Rows are points. Each copy is the shape, with its points in the same order, stretched, turned, moved and blurred by noise. Say if it was mirrored as well.

Shape, 7 rows:
[[ 44 -47  38]
 [-22  -2 -37]
 [-31 -47  32]
 [-11  19 -49]
 [ 37 -20  52]
 [-25  88 -51]
 [ -9  35  20]]
Copy 1 (7 x 3):
[[ 40  61  39]
 [ 13 -53  16]
 [-13  11  55]
 [ 14 -73   1]
 [ 15  52  16]
 [-21 -93 -57]
 [-38  -5 -18]]
Copy 1 is: only turned
Copy 2:
[[ 28 -33 -42]
 [-48  19  15]
 [  2 -28  27]
 [-40  43   8]
 [ 60 -17 -39]
 [-12  88  32]
 [ 46  33  19]]
Copy 2 is: only turned

Shape:
[[-21 -21 -28 -41]
 [ 25  47  45  63]
 [-11 -26 -11  -5]
 [-58 -18 -49  20]
 [ -8  32  21 -22]
 [  3   5 -34  27]
 [ 28  16 102  28]
 [-32 -10 -19 -32]
 [ 51  12  67  -5]]
Copy 1:
[[  6 -27 -53   7]
 [-28  58  48 -39]
 [  3 -26 -16   9]
 [ 20 -60 -24 -30]
 [-41  31 -36 -26]
 [ 39  -5  -2 -19]
 [-83  62  68   2]
 [ -7 -28 -52 -14]
 [-44  67  26  17]]
Copy 1 is: mirrored
Copy 2, 9 rows:
[[-33  22 -51 -47]
 [ 33 -24  86 -12]
 [  2   3 -36 -40]
 [ 19  62 -54  -1]
 [-33  17  33 -53]
 [ -1   4 -12  19]
 [ 42 -54  87 -85]
 [-24  32 -37 -46]
 [ -8 -66  58 -73]]
Copy 2 is: mirrored
Copy 3 (9 x 4):
[[ 25  -3  13  52]
 [-62  21  -2 -61]
 [ -5 -13  14  37]
 [-30  40  14  95]
 [ 24  20  31 -17]
 [-30  12 -30  32]
 [-33 -27  60 -97]
 [ 21  14  27  46]
 [ -1 -43  24 -86]]
Copy 3 is: mirrored
Copy 4:
[[-34   0   2  17]
 [ 98 -55   4 -28]
 [  0 -17  22  22]
 [-32 -76  -6  29]
 [ 11  -9  -7 -33]
 [ 28 -41 -21  29]
 [ 91 -18  65 -50]
 [-33 -17   2   5]
 [ 79  24  38 -28]]
Copy 4 is: mirrored

Shape, 11 rows:
[[ 30  64 -20  48  17  58 -82 -26]
 [ -6  15  30 -17  62 -27  20 -46]
 [-36  56  -4 -34   7 -20   0  49]
 [  4 -12 -30  53  25 -39   0  36]
 [ 21   8  54 -24 -13 -61  40  55]
 [ -8 -35 -66  40 -36 -17 -40 -41]
 [ 22 -37  27  -4   7 -22  40  79]
 [  7  -4 -16 -58  45 -32  43 -26]
 [ 44  40  52 -62 -10 -12  19  27]
 [-15  15  -7  27 -14   8  34   8]
 [-40 -39  31 -17  14 -10 -56  78]]
Copy 1 (11 x 8):
[[ -45   -8   36   42 -109  -45  -12  107]
 [ -28   65   -7   64   23    9   -3  -12]
 [ -31   37   61  -20  -25   25   76   18]
 [  37  -28   45    7   22   36   28   54]
 [ -19   16   29  -35   58  -16   44   -3]
 [  37  -66   37    3  -64  -12   -7  -38]
 [  36   10   -8  -50   45   20   28   31]
 [  22   76    3   46   15   -3   40  -68]
 [ -43   55   12  -20   -2  -69   44   -6]
 [  -6  -25    3    2  -10   25   53   31]
 [  12   24   21  -83  -31   53  -40   28]]
Copy 1 is: mirrored
Copy 2:
[[-11  12 -85 -33  47  59  64 -37]
 [  1 -12  -2  48 -40 -11  32  -7]
 [-21  27  -3  38  28  51 -44 -48]
 [-11  28 -60 -40  18 -74 -35 -18]
 [  1  28  -2  40  -1   2 -82  58]
 [ 65  14 -62 -94  13 -49   8 -47]
 [-33  38  19  -2   6 -41 -76  78]
 [ 15  39  39  16 -62 -20   0  -6]
 [  1  43  27  43 -10  65 -28  52]
 [-17  -9 -27 -34 -12  -7 -38   6]
 [-21  16  21  33  83   5 -20   7]]
Copy 2 is: only turned
Copy 3, 11 rows:
[[-109   93   33   43   31   65  -24   22]
 [  58   12   71    8   36   60    7   20]
 [ -39  -29   55  -30   39   33   24   11]
 [ -23  -24  -12   54   54  -16   70  -10]
 [  15  -86   54   -4   20  -24    1   61]
 [ -39   22    3   72  -21   -5   24  -90]
 [  31  -43   -6    4   41  -55   20   46]
 [  62   18   83  -25   21   15   38    5]
 [  -2  -11   91  -43    0    0  -28   83]
 [ -14  -30  -27   22  -17   34   39    5]
 [  -9  -17   17  -24   92  -33  -63  -17]]
Copy 3 is: only turned
Copy 4, 11 rows:
[[ -58  -37  -48   99   -7   22   47  -15]
 [ -20    5   22  -31   41   24   30  -10]
 [  30   53   14   50  -28   15  -51   21]
 [  -3    9  -66    3   21   -2  -55   75]
 [ -11   51   32  -10  -41  -16 -101   41]
 [  -2  -11  -75   32   34  -73   29  -16]
 [  17   -9  -16  -26  -39    1 -100   78]
 [  26  -27   30   -8   34    6    0   -8]
 [ -19   12   62   33  -44   -8  -58  -11]
 [  -1   12    4   25  -15  -30  -12   55]
 [  43   15  -73  -25  -51   28  -48    9]]
Copy 4 is: only turned
